Every row gives one point. To make a cloud, some directions were put in groups of two or more. Within a group, all points are equally far from the middle, so they leave a hole (a ring in 2 directions, a hollow ball in 3). The other directions are filled evenly. Then the cloud was stretched, turned, moved and blurred a little. How many holes are there, and how many directions does each take, smallest first?
In the rows, zero is written as 128.

Cloud (14 x 2)
[[142 110]
 [176 126]
 [118 108]
 [184 109]
 [183 109]
 [147 166]
 [182 132]
 [169 145]
 [113  76]
 [125  81]
 [127 141]
 [128 152]
 [154 113]
 [142 140]]
Holes: 0

Cloud (27 x 4)
[[160 174 113  98]
 [116 136  61  74]
 [161 123 128 129]
 [170 133 127 125]
 [126 166 102 118]
 [143 116 106 184]
 [ 97 119  99 139]
 [ 76 129 156 100]
 [135 120 144 101]
 [114 174  79 160]
 [113 121 131 169]
 [127 138  79 148]
 [147 131  80  95]
 [173 182 153 111]
 [ 98 114 125  96]
 [175 128 160 128]
 [127 172  93 127]
 [105 147 131 132]
 [ 91 189 138 145]
 [127 142 101  75]
 [184 127 135 150]
 [133 126 171 165]
 [151 115 143  97]
 [148 147  63  89]
 [113 170 137  92]
 [130  81  85 101]
 [ 96 143  93 130]]
Holes: 0

Cloud (47 x 6)
[[107  58 146 124 129 140]
 [ 61  88 135 129 128  85]
 [ 93  94  97  95 171 127]
 [ 79 170 120 149 148 126]
 [136 132 146 124 190  80]
 [108  59 146 132 130 147]
 [145 157 124 171 148 133]
 [ 66 103 109 108 115  85]
 [135 145 156 132 129  82]
 [119 131 164 134 147 173]
 [149 125  80 102 158 119]
 [105 167 136 152 106 153]
 [136 125  87 102 143  86]
 [142 140 155 127 152  79]
 [172 105 137 110 122 146]
 [ 67  99 112 119 117  78]
 [ 80  74 133  96 137 107]
 [131  84 143 141 177  73]
 [159 124 159 112 141 162]
 [ 96 156 135 130 163 166]
 [125  94 104 136 198 128]
 [128 146 145 134  83 116]
 [161  69 128 123 126 138]
 [ 89 101 150 163 137 159]
 [148  89 105 174 149 132]
 [122 113  95  77 168 129]
 [101  91 104 126 133 170]
 [101 102 103 162  87 138]
 [145 110 143 189 138 122]
 [144  68 128 138 125  89]
 [ 96 100 154 170 118  83]
 [107 108 133 119 211 108]
 [112 104 127 148 185 161]
 [148 119 169  98 145 140]
 [ 86  67 146 133 113 133]
 [125 104  84 124 154  81]
 [ 86 137  80 121 106 137]
 [122 101 123 128  82  92]
 [111 152 142 134  81 146]
 [ 98 161 131  98 183 141]
 [166 124 163 122 146 151]
 [132 107  92 169 163 114]
 [ 64 116  91 141 138 110]
 [ 94 141 144 102  89 103]
 [171 109 108 133 112 145]
 [140 113 108 178 168 125]
 [121  77 112 107 185  93]]
Holes: 3 (2, 2, 2)
